Each row is a point. The last column is the point's height on a tilted bowl or saddle (a function of degree 2), plus a little noise. Along how many of its main directions does it bend up, bend down or stay straight?

Points (10 x 3):
+0.14,+0.11,-0.22
+0.71,+0.27,+0.64
+0.04,+0.54,+0.17
+0.34,+0.18,-0.17
+0.22,-0.07,-0.39
-0.04,+0.12,+0.19
+0.55,+0.22,+0.12
+0.32,-0.06,-0.33
+0.29,+0.32,-0.27
+0.28,+0.26,-0.21
Directions: 1 up, 1 down, 0 straight

Points:
+0.01,-0.38,-0.17,+0.37
-0.39,-0.15,+0.22,+0.14
+0.09,+0.30,+0.10,-0.17
+0.18,+0.02,+0.80,+0.15
-0.36,+0.09,-0.18,+0.10
-0.08,-0.37,+0.14,+0.26
+0.12,-0.24,+0.53,+0.24
+0.21,-0.51,-0.55,+0.87
+0.12,+0.35,+0.83,-0.09
-0.03,-0.12,+0.22,+0.02
-0.19,+0.10,+0.24,-0.11
+0.50,-0.02,-0.14,+0.39
-0.22,+0.39,-0.59,+0.43
+0.13,-0.03,-0.24,+0.18
+0.19,+0.29,-0.32,+0.16
+0.02,+0.04,+0.16,-0.08
Directions: 3 up, 0 down, 0 straight

Points (16 x 4):
+0.16,+0.25,+0.02,-0.11
+0.11,-0.36,+0.00,+0.28
+0.34,-0.34,+0.12,+0.23
+0.32,+0.12,-0.48,+0.05
-0.48,-0.11,+0.39,-0.04
+0.24,+0.44,-0.35,+0.02
-0.12,-0.24,+0.48,+0.05
-0.15,-0.29,+0.30,+0.12
+0.08,+0.19,+0.44,-0.08
-0.02,+0.12,-0.34,+0.10
-0.01,-0.14,+0.02,+0.03
-0.04,-0.30,-0.51,+0.64
+0.21,-0.55,+0.20,+0.54
+0.02,-0.21,-0.63,+0.62
+0.06,+0.83,+0.06,+0.48
-0.08,-0.32,+0.36,+0.13
Directions: 2 up, 0 down, 1 straight

Points, 26 rows:
-0.53,-0.13,+0.16,-0.16,-0.02
+0.25,+0.09,-0.17,+0.19,-0.07
+0.37,-0.02,+0.19,-0.41,+0.08
+0.31,-0.24,-0.06,+0.01,+0.12
+0.00,-0.05,-0.66,-0.47,-1.02
-0.23,-0.08,+0.42,+0.60,+0.18
+0.36,-0.20,-0.05,-0.11,+0.08
+0.36,+0.27,+0.02,+0.11,+0.02
+0.41,+0.28,+0.31,+0.37,+0.19
-0.10,-0.26,-0.12,-0.10,-0.11
+0.43,-0.11,-0.38,-0.17,-0.33
+0.26,-0.26,+0.05,-0.36,+0.09
-0.24,+0.14,+0.82,-0.72,+0.23
-0.77,+0.46,+0.26,+0.44,+0.61
-0.11,-0.28,+0.06,+0.43,+0.16
+0.37,-0.13,+0.50,-0.02,+0.51
-0.62,-0.14,+0.04,-0.08,-0.08
-0.27,+0.13,-0.07,+0.12,-0.02
-0.03,-0.13,+0.05,+0.43,+0.09
+0.21,+0.09,-0.08,+0.33,+0.02
+0.10,+0.12,-0.53,-0.26,-0.66
-0.27,+0.07,-0.27,+0.17,-0.11
+0.32,-0.11,+0.02,+0.03,+0.11
+0.65,+0.10,-0.24,+0.58,+0.04
+0.52,+0.48,+0.18,-0.09,+0.06
-0.21,-0.15,-0.21,+0.12,-0.14
Directions: 1 up, 1 down, 2 straight
